Rows are points. The last column is the point's height on a tilted bowl or saddle (a function of degree 2), plus a little noise. Along how many of its main directions does it bend up, bend down or stay straight?
In the rows, zero is written as 128.

Points (11 x 3):
[[106 128 139]
 [ 95 126 150]
 [144 125 115]
 [102 130 144]
 [150  97 101]
 [142 187  93]
 [ 61 127 196]
 [ 86 152 145]
 [142 135 118]
 [173 102  98]
 [156 141 113]]
Directions: 1 up, 1 down, 0 straight

Points, 11 rows:
[[144 115 145]
 [136 103 144]
 [126 128 134]
 [146  86 169]
 [ 83 132 138]
 [161  96 177]
 [161 100 174]
 [ 79 136 146]
 [165 108 171]
 [108  66 138]
 [109 116 125]]
Directions: 1 up, 0 down, 1 straight

Points (17 x 4):
[[ 97 139 124 151]
 [100 110 133 139]
 [111  93 161 123]
 [129 114 102 136]
 [162  93 127 106]
 [143  90 214 132]
 [158 140  93 133]
 [163 124 130  94]
 [133 104  99 139]
 [155 130 133  93]
 [185  98  96 138]
 [160  69  99 153]
 [113 122 109 141]
 [141 122 158  91]
 [ 63 115 128 208]
 [124 106 156 105]
 [ 95 111 114 162]]
Directions: 3 up, 0 down, 0 straight

Points:
[[159 145 136 179 114]
 [126 122 151 104 119]
 [148 130 118 141 135]
 [144 123 227 111  35]
 [139 148  91 127 139]
 [108 127 124 101 126]
 [189 120 150 168  87]
 [116 105 122 103 118]
 [119  79 107 180  89]
 [132 126 128 135 134]
 [149 150  89 126 137]
 [108 117 121 118 128]
 [161 124 133 179 108]
 [ 84 139 108 126 127]
 [131 173  78 129 130]
 [111 122 144 168 117]
 [123  47 141 171  46]
 [114 126 103  87 121]
 [104 166 172 108 107]
 [133 142 144 142 132]
 [ 99 133 131 108 126]
 [ 87 139 169 176  93]
 [143 119 156 131 117]
 [162 147 145 180 107]
 [129 147  76 169 123]
 [ 84 167 143 172 110]
 [134 129 137 176 119]]
Directions: 0 up, 4 down, 0 straight

Points:
[[139  84 127 171 155]
 [ 72 102 158 129 121]
 [241  91 148 106 193]
 [126 129 137 139 137]
 [115 199 107 138 108]
 [101  93 156 105 126]
 [117 119 177 128 151]
 [151  80 105 153 136]
 [163 122 148  93 133]
 [152 195 111 102  68]
 [119 129 119 165 139]
 [141 147 121 127 119]
 [154 126 167 156 165]
 [138 116 158 117 148]
 [ 99 145 100  80  90]
 [147 135  89  72  67]
 [141 112 113 110 120]
 [143 159 152 102 107]
 [112 126 116 168 142]
 [158 103 115 118 127]
 [103 133 117 145 135]
 [124 164  89 145 124]
 [100 123 105 133 132]
 [145 134 135 123 130]
 [148 153 169 107 123]
 [173 171 110 149  90]
 [185  94 152 135 185]]
Directions: 1 up, 3 down, 0 straight

Points, 47 rows:
[[ 57  87 133 146 120  82 100]
 [126 121 173 143 128 137 119]
 [113 135 151 143 126 139 124]
 [159 155 119 127 142 113 134]
 [170 166  89 125 155  84 106]
 [111 131 116 129 127 134 123]
 [117 100 159 134 100 145 109]
 [139 151 105 119  67 158 133]
 [126 160 177 101 173  99  92]
 [ 76  85 129 133 114 148  81]
 [134 167 137 148 113 203 111]
 [185 129 196 135  89 157  67]
 [188 142  98  96 150 155 168]
 [129 141  84 146 183 191  83]
 [123  67 136 223 136 160  59]
 [108 141 122 112  62 102  79]
 [139 140 138 155  92  91 131]
 [134 133 107 133 129 130 137]
 [171  86 142 120 146 162 105]
 [105  73 113 127 169 131  80]
 [147 181 127  99 175 173  90]
 [121 142 110 109 115 142 126]
 [161 143 142 130 133 100 130]
 [125 156 143 117  85 124 107]
 [161 145 121 125 118 143 152]
 [120 156 106 116 154 116 107]
 [138 125  97 142 149 113 124]
 [122 125 152  84 108 124 109]
 [118 153 100 111 109 128 116]
 [115 118 158  84  97 136  92]
 [148 105 144 181  98 113 140]
 [178 106 149  97 150 116 126]
 [104 170 121 107 134 124  95]
 [153 126 121  84  82 165 119]
 [ 98 143 147  80 150 124 107]
 [136 174 135 115  98  79  87]
 [143 138 127 145 145  86 121]
 [ 89 135 190 141 149 171  74]
 [140 121 147 127  90  59 111]
 [128 139 115 152 162 100 107]
 [152  95  87 102 114 163 134]
 [151 120 125 172  93  65 124]
 [159 192 100 147 121 134 134]
 [127 137 160 117 177 107 112]
 [154 163 126 107  57  74  69]
 [151 108 110  92  94  71 107]
 [123 154 113 131 108 115 122]]
Directions: 1 up, 4 down, 1 straight

Points:
[[105  98 105 111 156 118 102]
 [104 133 113 105 149 136 105]
 [133 124  73  79 126 122  94]
 [117 103  88 120 120  96 126]
 [132 115 108 140  99 117 129]
 [105 127 187 166 134 188 146]
 [143  90 112  71 129 135  72]
 [147  78 136 137 174  62 111]
 [126 153 111  64 125 137  84]
 [168 110 117 101 150 160  77]
 [100  86  92 141 131 170 107]
 [ 87 198 152 110 120 103 108]
 [157 133 141 175 105 121 132]
 [129 129 137  99 115 128 109]
 [184 200 121 122 103 178  43]
 [113  91 106 110  65 194  86]
 [ 92 117  82 171 160 138 112]
 [139  96  98 138 132 107 121]
 [ 91 136 151 108 137 123 112]
 [135 145 106 133 120 118 124]
 [113 118 121 129  83  88 144]
 [105 101 144 147 202 148 121]
 [ 71 145 132 151 141  88 123]
 [102 163 122 119 149 115 111]
 [152 125 156 110  98 144 100]
 [116 115 104  93 164 134  87]
 [152  61 105 166 180 106 117]
 [156 141 170 132 142 111 117]
 [154  96 100 106 128  86 112]
 [110 158  98 177 141  74 135]
 [ 85  56 115 131 130 122 101]
 [ 76 156  96 121 136 130 115]
 [136 117 107 110 158 129  98]
 [130 131 141  95 165 177  86]
 [157 124 113 136 156 145 107]
 [132  96 134 107  96 122 111]
 [175 173 119 154 125  86 125]
 [153 152 139 141  96  95 133]
 [159 183 107  91 139 129  73]]
Directions: 1 up, 4 down, 1 straight
